Each row of a before or after table is a point. One or more steps were done to the points. Then noise was added and the rows were shuffled. The steps act on columns, c1 being the first. Name the steps. A step turns or swaps two columns, mirrors them in a line or flattens them onto one, adds a multiple of one to another, or multiplies or shifts one. Angles are multiples of 10 degrees, from the lower column toward the higher: turns from -170 to 170, lines from 10 to 170 but not 90. Use the fewest steps. Two steps may share a column if one is a turn and the other turns, adds or multiplies; they go together, in the order done. Otherwise the lowest column goes first.
In the rows, zero is written as 128.

Before:
[[135  76 141]
 [164 116 104]
 [ 82 101  99]
 [ 94  60 145]
 [ 79 127 122]
 [181 139 129]
 [155 178 124]
 [ 76 175  67]
 [180 168 177]
 [123  72 197]
 [ 75 136  66]]
After (11 x 3):
[[169  73 199]
 [147  56 147]
 [228 138 126]
 [128 131 124]
 [126 139  69]
 [186  77 141]
 [203 182 124]
 [230 167 185]
 [124 178  62]
 [131 101  99]
 [213 114 103]]
Steps: shift c1 by 50

Before:
[[ 78 108 183  82 187 101 100  93 160]
 [100 146 118  90 127 136  72 115 107]
 [140 102 183 131 122 166 124 110 118]
 [142 137 100 108  81  91  74 172 163]
 [138  80 113 187 199 153 134 141 130]
 [136 155  91 157  61 127 100  77 122]
 [ 94 144 101 133  95  92 146 135 103]
 [126 129 133 127 123 126 101 113 146]
 [ 94 114 103 117  89 101 113 141 104]
 [151 184 113 110 134 134 100 152 161]
 [181 159  69  80 135 154 131 118 113]
 [ 96 115 115 109 146 153 133 115  98]
 [166 103 153 184 178 114  79 140 121]
 [172 145 163 150  75 155 100 160 187]]
After (14 x 9):
[[198 106 116  74 190 133 120 141 159]
 [142 146 153  76 128 166  88  83 106]
 [154 100  78 128 122 192 123  93 118]
 [100 153 151 144  64 161  92  70 124]
 [128 131 126 117 123 152 104 142 145]
 [ 99 182 125 105 134 167 106 200 160]
 [134 140 168 137  96 119 140  98 105]
 [101 137 139  91  86 123  88 225 164]
 [143 114 161 114 146 185 139  72  98]
 [136 115 167 110  88 126 114 105 103]
 [118 145  75 134  76 183  94 247 188]
 [110  79 133 188 198 185 113 144 127]
 [114 105  82 165 178 146  61 131 124]
 [ 47 158 135  86 136 181 148  97 113]]
Steps: turn c1 and c3 by -140 degrees; turn c4 and c7 by -20 degrees; shift c6 by 30; add 1.5 times c9 to c8

Before, 9 rows:
[[ 22 167  97  65 114 117 125 175 176  84 199 131 122 158]
 [139 107  96 127 156  47 121  62 110  83  76 164  83 172]
 [ 31 175 188 149 205 162  77 179 150  95 184  91  98 115]
 [ 62 115  89 164 177 124 119 100  77 187  94 104  54 161]
 [ 31  81 104 163 188 175 112 168  91  80 146 102 131 153]
 [ 40 111 141 129 133 179 141 118 177 133 160 111 177 122]
 [150  78 176 107 167  79  92 112 113 161 191 160 166 198]
 [141  93 148  60  85  58 187  65 100 135 145 135 138 143]
 [140 202 116  78 145 175  89 159 106 178 165  83 127 150]]
After, 9 rows:
[[129 181 165 163 187 175 111 159  91  79 226 127 132 151]
 [ 78 127  55 157 153  49 120 148 112  82 108  87  83 172]
 [194 159 120 143 166  79  92  77 113 161 118  74 164 198]
 [ 83 151  94 153 177 123 117 162  78 187 185 141  56 162]
 [145 150 120 126 133 176 140 113 178 135 221 133 178 121]
 [177  93 170  55 115 115 124 168 179  85 244 147 122 158]
 [168 105 191 109 206 163  76  79 149  93 232 184  99 115]
 [149 153  70  77  84  59 188  99 100 136 118 104 138 142]
 [168  86 155  25 147 173  91 145 107 177 123 203 128 150]]
Steps: turn c1 and c11 by -80 degrees; turn c2 and c12 by 150 degrees; add -0.7 times c12 to c4; turn c3 and c8 by -80 degrees

Before (13 x 32):
[[112 132 121 117 173 160 154 133 142 162 135 149 160 129 120 114 133 154
  107 126 106 124 133 125 119 103 142 168 119 169 124  95]
 [144 140 141  91 178 136 137 133  60 119 129 137 141 103 111 124 107 114
  128 125 126 126 136 108 139 104 140 155  95 140 101 134]
 [117 118 123  67 183 118 130 154 115 185 142 125 116 126 139 146 141 122
  170 106  97 123 111 150 152  89 155 172 129 158  37 178]
 [132  88 148  82 132 137 115 185 170 167  89 132 133 128 121 161 108 167
  151 143 114 113 133 116 130 129 123 149  93  99 105 142]
 [117 119 101  81 132 159 129 132 119 137 137 157 143  82 182 110 113 154
  135 121 158 130 111 151 173 163 111 133 149 111 104  89]
 [150 121 164 115 104 120  85 112 169 148 136 169 113  64 151 160 168 150
   87 120 108 149 150 146 109  96 113 137 156 157 147 114]
 [132 114 185  80 162  91 110 141  75 135 144 102 120  94 132 132 111 176
  179 104  96 119 118 132 102 176 193 123 131 153 119 114]
 [141 104  98 158 134 172 122 175 107 188 122 164 131 115  62 109 106  76
  155 125 156 133 126 131 104  89 147 157  99 130 136 168]
 [113 107 152 127 128 150  70 123 122  91 113 111 117  78 103 134 106 127
  114 114 114 109 162 113 120 141 132 143  91 147 127 168]
 [122 149 128  84  77 151 117 150 152 160 113 124 106 119 124 111 131  91
  166 121  78 128 145 109 132 136 176 153 139 114 111 170]
 [168 128 118 160 129 131 117 174 151 172 162 126 167 130 142 148 118 159
  169 144 121 148 127 123 155  92 171 133 122 140  99  94]
 [133 160 115 125 131 129 127 114 165 128 146 116 152  96  81 129  64 126
  129 103 159 111 149 137 136 117 178 186 126 107 136 141]
 [131 133 149 114 134 144  98 178 139 142 146  75 158 105 141 134 125 157
  107 182 140 128 163 170 109 151 141 144 102 148 121 173]]
After:
[[129 135 150 158 133 138 122 176 142 158 141  76 161 145 142 135 112 157
  102 183 139 119 162 169 109 154 143 144 108 148 120 171]
 [140 107  97 119 138 159 158 172 110 250 123 168 138 153  66 105 132  76
  156 124 156 121 126 126 105  91 147 154 111 130 130 171]
 [134 116 182 156 161  99  88 140  73 146 141 103 118 165 130 127 111 176
  181 106  99 128 119 136 106 175 196 127 128 155 117 109]
 [148 139 138 131 180 133  93 130  57 106 131 136 139 163 110 125 119 115
  127 123 123 115 140 107 141 107 139 152 105 146 101 135]
 [121 121 124 146 182 121  69 160 115 247 137 125 114 124 139 146 117 120
  170 103  93 127 106 147 151  89 158 169 130 158  35 181]
 [116 105 154 164 128 143 146 121 126  54 117 111 111 177 104 132 105 126
  114 119 116 102 162 112 121 142 134 142  98 142 127 167]
 [167 123 112 121 129 134 159 172 153 215 158 124 169 138 145 148 136 161
  169 143 120 134 130 120 160  89 171 131 136 142  97  94]
 [154 122 166 162 101 122 122 113 168 171 138 169 114 139 148 163  57 149
   90 119 109 149 147 145 105  96 114 139 157 159 151 108]
 [132  85 144 151 138 132  87 181 172 203  88 129 135 145 119 162 142 165
  156 145 120 104 133 114 130 127 126 150  99  98 105 145]
 [119 122 103 140 131 148  84 127 120 150 137 159 141 170 185 116 102 150
  138 121 155 135 111 150 172 165 114 134 141 113 102  92]
 [113 133 124 117 173 148 109 131 141 190 133 150 157 116 120 114 129 158
  105 128 105 125 133 125 115 100 144 166 125 170 127  97]
 [123 145 124 153  78 140  92 152 153 192 116 120 107 130 125 115 116  89
  165 122  80 134 145 110 128 137 178 153 136 115 110 174]
 [134 156 111 130 129 130 124 114 164 126 144 122 151 204  84 130 147 127
  128 107 160 119 144 141 136 122 174 186 119 106 135 144]]
Steps: multiply c7 by 0.7; turn c4 and c7 by 110 degrees; multiply c6 by 0.7; multiply c10 by 2; turn c14 and c17 by 130 degrees; flatten c22 and c29 onto the line at 50 degrees
